Each wall is flat, endless, passes through zero and stands at right angles to its row. A trip goes straight from one point to another. List the walls that it crosses, first one first.

Walls:
(1): [ 40  19 -29]
(2): [-26  40 -28]
(3): [ 57 -57  40]
(4): [ 4 -4 21]
(5): [-71 -48  12]
Trips:
[ 8 20 39] to [-2 26 64] -> none
[ 14  64 -38] to [17  7 24] -> 4, 3, 2
[ 24  10 -89] to [10 29 17] -> 4
[ 28 -53  51] to [ 69 117  28] -> 5, 1, 2, 3
[-14  59  37] to [ 17  41 -21] -> 1, 4

Walls:
(1): [  5 -36  70  -3 -28  56  16   8 -10 -18  65 -34]
(2): [-64 -59  32   9  53  49  90 -28  20  34  20  22]
(3): [-18  32 -24 -16 -12  14  14 -52  48 -61 -84 -47]
(4): [ 66 -57 -14 -33  31 -34  53 -75  -1 -43 -19 -28]
(5): [ 42  38 -27  33  39  -9  64   0 -49  35 -33  19]
(6): [ 47  48   5 -20  31  27   8  -5  29  90 -45 -24]
(7): [ -5  59 -59   5  76 -29  22 -75  15  -1  70  22]
(8): [ 33  38  52  51  30 -50  51  -8 -21  62  26  -4]
Trips:
[ 36 110 -14 -22   3   2  77 -19   4   2   1 -19] to [-26  -9 -26  20 -54 -39 -44  59  17  19  42  30] -> 4, 3, 6, 5, 7, 8
[119 -57 -35  31  46 -26 -82 -60  31  -4   5  41] to [ 26 -86  30  -7  16 -11   9  -5  20  12  -3 -49] -> 5, 8, 1, 7, 2
[-63 -82 -19  -4  33   7  56  -4  39  69  74  50] to [-26  16 -38  23 -15   8 -34  34  24  48  32  14] -> 1, 6, 8, 2
[  2  29  17 -78 -22  49  44  10   1  12  23 -18] to [ 29 -81  59  51  21   5  -6  83  47 -11  14 -44] -> 3, 8, 6
